Every row gives one point. Each copy is the shape, with its points in the same order, turned, moved and blurred by noise. Some copies are also mirrored. Which?
In the rows, 100 means zero.

Shape (8 x 3):
146	93	113
105	109	135
106	86	123
67	123	168
63	82	94
60	95	122
71	109	133
111	118	46
Copy 1, 8 rows:
147	106	99
107	118	126
108	94	113
76	132	165
61	85	95
66	105	123
74	117	128
96	115	36
Copy 1 is: only turned
Copy 2, 8 rows:
144	79	126
112	115	138
106	93	132
65	124	163
76	98	99
62	109	119
79	122	132
130	126	54
Copy 2 is: only turned
Copy 3, 8 rows:
160	82	101
131	96	142
128	73	125
105	98	186
76	58	115
87	66	140
96	86	154
100	96	52
Copy 3 is: only turned
Copy 4, 8 rows:
132	64	96
90	72	118
109	88	121
45	71	148
87	136	111
71	117	127
66	95	124
105	114	39
Copy 4 is: mirrored

Shape:
142	107	131	109	61	68
118	86	90	63	89	77
168	78	38	112	112	100
111	118	112	114	100	81
132	82	102	98	99	111
56	54	89	136	98	103
89	68	95	104	83	93
72	80	145	37	137	134
82	84	108	93	46	112
124	108	54	107	110	99
137	74	57	105	98	85
41	144	107	100	92	48
Copy 1, 12 rows:
162	100	132	122	50	96
139	120	69	105	76	97
175	41	48	123	100	125
126	91	119	123	92	89
145	98	93	130	88	130
83	93	75	190	83	96
112	103	76	152	71	104
91	178	85	122	132	141
98	107	100	133	38	122
127	57	68	111	106	106
155	68	57	129	82	103
71	102	125	110	86	32
Copy 1 is: mirrored
Copy 2:
154	99	121	110	71	68
118	69	85	68	89	69
157	46	45	112	137	98
116	109	106	115	105	77
123	64	104	100	106	102
53	55	88	149	85	89
91	61	89	115	77	83
48	69	145	42	114	110
94	78	98	102	42	106
120	85	53	108	124	97
133	51	58	110	111	82
61	148	87	105	77	45
Copy 2 is: only turned
Copy 3, 12 rows:
157	97	122	107	66	66
119	88	94	59	92	70
147	94	25	98	117	105
120	106	116	111	105	78
133	75	96	91	102	106
66	49	89	135	104	78
91	67	93	102	88	78
80	52	158	40	136	111
86	70	113	96	49	94
116	114	60	100	116	101
131	89	47	93	105	84
60	136	138	111	101	33
Copy 3 is: only turned

Shape:
112	135	121	66	112	133	153	151
92	119	102	104	121	97	36	64
78	138	78	106	88	132	62	86
103	51	74	95	112	70	82	85
56	108	135	87	29	111	111	118
71	89	116	172	131	122	81	124
92	47	144	124	126	64	127	102
86	112	118	76	78	131	130	132
72	111	108	94	72	76	66	128
72	115	141	112	111	113	141	74
163	108	142	102	95	83	77	134
134	87	83	74	79	127	106	76
83	125	77	129	89	47	64	107
67	130	95	111	95	146	142	136
Copy 1 (14 x 8):
96	100	129	125	128	152	54	128
129	107	83	81	66	50	87	59
112	130	101	79	43	97	67	71
92	61	68	110	73	84	139	77
97	105	184	128	40	110	100	111
105	129	60	158	44	61	78	125
101	81	93	161	102	64	144	126
102	98	142	124	82	137	77	121
72	88	137	105	55	70	82	86
132	140	120	121	99	96	121	127
91	83	116	165	120	83	67	45
120	82	101	108	80	146	112	54
48	116	98	99	64	53	99	70
92	134	111	117	66	140	69	142
Copy 1 is: mirrored
Copy 2:
77	161	74	56	92	121	118	152
79	97	123	136	117	112	85	49
59	96	124	109	89	145	122	65
88	44	111	107	120	75	82	114
126	109	129	75	23	128	125	108
103	80	57	164	93	135	140	106
140	80	65	124	96	48	108	132
96	121	97	62	72	130	125	132
91	89	122	118	54	122	77	106
111	124	69	91	79	77	145	81
106	143	135	140	115	100	91	155
89	92	144	64	133	102	128	118
51	78	124	151	58	94	86	97
70	115	69	76	65	140	156	122
Copy 2 is: mirrored
Copy 3 (14 x 8):
114	80	113	103	115	106	176	75
73	126	127	85	101	68	50	117
61	130	130	97	59	99	89	109
127	84	66	88	103	110	44	136
112	50	160	117	44	118	101	79
34	56	81	134	89	70	89	126
115	27	73	135	124	80	63	92
107	67	128	99	84	119	139	88
118	83	147	128	74	97	80	135
84	76	116	124	109	101	93	35
139	75	106	92	84	23	117	111
122	102	88	49	71	109	91	83
112	125	110	146	70	89	65	146
68	77	110	126	72	130	147	85
Copy 3 is: mirrored
